Every row gives one point. Examples show where two turns around zero, p and q, send a point. Write where each new point lands after one turn and then the other. Backwards means that the second turn is done in reverse. Each puzzle has new turns, and all numbers are rounded.
In the rows, 128 means zero.

Turn p:
[149 119 151] -> [138 114 155]
[142  83 140] -> [113  86 148]
[127 155  90] -> [145 142  87]
[124 148  90] -> [139 138  88]
[ 94 173 158] -> [123 189 145]
[132  90 140] -> [109  97 146]
Turn q:
[113 137 193] -> [ 84 114 177]
[136 122  90] -> [153 136  99]
[111 120 104] -> [124 138  99]
[153 159  97] -> [169 157 130]
[127 103 155] -> [110  97 134]
Where do these land?
q, then p: [ 77 118 160] -> [ 77 159 118]
p, then q: [155 153 121] -> [163 120 139]
q, then p: [123 171 145] -> [137 164 157]
p, then q: [132 113 101] -> [134 122  98]
p, then q backwards: [153  84 113] -> [144  82 148]

Turn p:
[174 149 144 103 103 128] -> [154 144 109  90  97 110]
[147 140 123 152 125 168] -> [145 153  95 146 127 146]
[104 141 135  95 131 118] -> [ 98 131 148 103 122 128]
[184 183 135 130 137  93] -> [159 177 133 116 111  67]
[127 103  72 154 119 127] -> [116  97 100 178 127 115]
[108  99 134 153 164  98] -> [131 107 164 150 171 120]
[107 112 140  58 144 141] -> [ 86 114 126  67 145 142]
[100 119 139 158 102  96] -> [139 104 170 154 108 136]
[101 106 132 149 126 183] -> [124 124 108 147 144 189]
Turn q:
[135  87 160 105 116 119] -> [144 103 128  78 134 115]
[153  97 150 109  90 152] -> [175 119 155  92 123 119]
[154 148 130 146 114  76] -> [122 104 117 158 122  76]
[164  92 158 117 133 162] -> [171 116 149  98 165 136]
[128 162 108 127 168 122] -> [104 157 108 158 151 129]
[ 79 130 164 126 119 128] -> [ 86 119 153  97 112 137]
[131 127 102 136 157  95] -> [116 122  84 149 137 125]
[133 150  87 181 119 126] -> [132 119 125 194 106 140]
[ 74 159  92 105 136 172] -> [103 193 132 129 102 174]
Where do these land?
p, then q backwards: [108 150 155 113 113 137] -> [ 95 126 130 116 115 155]
q, then p: [163 138 122 159 136 132] -> [160 132 130 153 154 122]
q, then p: [155 101 122 138 126 105] -> [138 100 110 137 142 103]
q, then p: [121 111 106 169 141 103] -> [128  97 106 167 139 143]
q, then p: [122 164 127  62  56 105] -> [128 127 171  98  45  85]
p, then q: [137 138 118 119 143  94] -> [104 113 113 121 128 102]
q, then p: [150  97 126 149 178 100] -> [109 107 104 157 180 113]
q, then p: [ 94 132 123 101 140 193] -> [115 187 111  96 115 163]
p, then q: [101 120 152 141 119 185] -> [151 161 161 137 138 172]
